Every row gives one point. Examples show where two turns around zero, p and q, send a point. Write where each new point lands after one turn and then the other. Backwards means that the second turn is done in reverse. Each puzzle has new turns, and all numbers are rounded.

Turn p:
-2.1  3.4 -> -3.8  -1.3
4.7  -0.1 -> 1.1  4.6
-3.3  -5.4 -> 4.6  -4.4
3.2  4.4 -> -3.6  4.1
-2.5  -2.2 -> 1.6  -2.9
Turn q:
1.8  -4.7 -> 4.8  1.5
-2.5  2.5 -> -2.7  -2.3
3.9  4.9 -> -4.6  4.2
-3.2  -2.7 -> 2.5  -3.4
Where do these land?
q, then p: 4.4  -3.5 -> -3.2  4.6
p, then q: 4.9  -3.3 -> -3.8  4.6
q, then p: -1.4  3.6 -> 0.3  -3.8
p, then q: -3.8  2.0 -> 3.1  -3.0
p, then q: -4.2  1.2 -> 3.7  -2.3

Turn p:
2.6  -5.3  -4.8 -> 0.2  2.3  -7.3
-4.5  -1.3  1.8 -> -3.9  2.1  2.4
1.6  6.3  -1.0 -> 5.6  -1.3  3.2
5.9  1.1  2.8 -> 1.7  -6.2  -1.4
-2.6  0.5  -3.0 -> 0.9  3.9  0.5
-3.1  -1.3  4.1 -> -4.6  -0.5  2.6
Turn q:
6.2  1.0  0.1 -> 4.6  0.4  4.3
5.2  2.7  0.2 -> 4.3  2.2  3.4
-5.1  -6.0  -0.8 -> -4.7  -5.5  -3.2
-2.8  2.2  -4.8 -> 1.8  0.9  -5.6
-1.0  2.5  4.9 -> -3.2  4.0  2.3
-2.5  -2.3  0.4 -> -2.7  -1.8  -1.1
Where do these land?
p, then q backwards: -3.0  -1.1  -4.2 -> -0.8  5.2  0.8
q, then p: -3.1  -0.4  0.9 -> -0.3  3.0  1.1
q, then p: -2.2  4.1  0.6 -> 3.6  1.2  2.7
q, then p: 8.3  -2.5  2.7 -> -4.7  -7.7  -0.1

Turn p:
6.5  0.3  -3.1  -1.5 -> 3.3  4.5  0.9  4.7
-5.5  -2.6  -5.1  -1.7 -> 1.6  -0.8  -7.4  -2.8
-1.3  5.6  -2.3  2.8 -> -5.9  2.7  -1.9  1.1
-2.4  1.6  1.1  -1.9 -> -1.0  0.8  0.1  -3.4
2.3  -0.4  6.8  -2.4 -> 1.7  -0.8  7.0  -2.3
0.4  -4.5  2.6  4.7 -> 0.3  -6.4  1.4  2.6
Turn q:
-1.0  6.9  0.1  -7.1 -> 1.6  7.2  -0.9  -6.6
-1.2  -1.5  -0.4  5.1 -> -2.8  -3.4  2.4  2.2
1.5  -2.0  3.0  2.8 -> 2.1  -3.5  1.9  1.8
4.0  -3.4  -2.5  1.8 -> 0.4  -0.4  -1.2  5.9
1.1  4.9  -2.3  -4.2 -> 0.4  6.6  -0.6  -2.1
-4.5  -4.8  2.1  1.6 -> -1.7  -6.6  -1.6  -1.4
Where do these land?
q, then p backwards: 1.8  7.3  6.1  5.2 -> 5.1  0.1  8.9  -3.8
p, then q: -2.5  -3.4  0.8  1.0 -> 0.4  -1.3  -3.5  2.2
q, then p: -3.3  1.4  -2.4  -1.7 -> -0.6  1.9  -2.5  -3.4
p, then q: 2.0  3.3  2.8  -3.5 -> 3.4  1.4  2.2  -4.1
p, then q: 0.0  -3.5  -4.0  -3.5 -> 0.7  4.4  -0.3  4.5
q, then p backwards: 2.1  -5.0  -3.4  2.6 -> 1.8  -1.2  -3.0  5.8
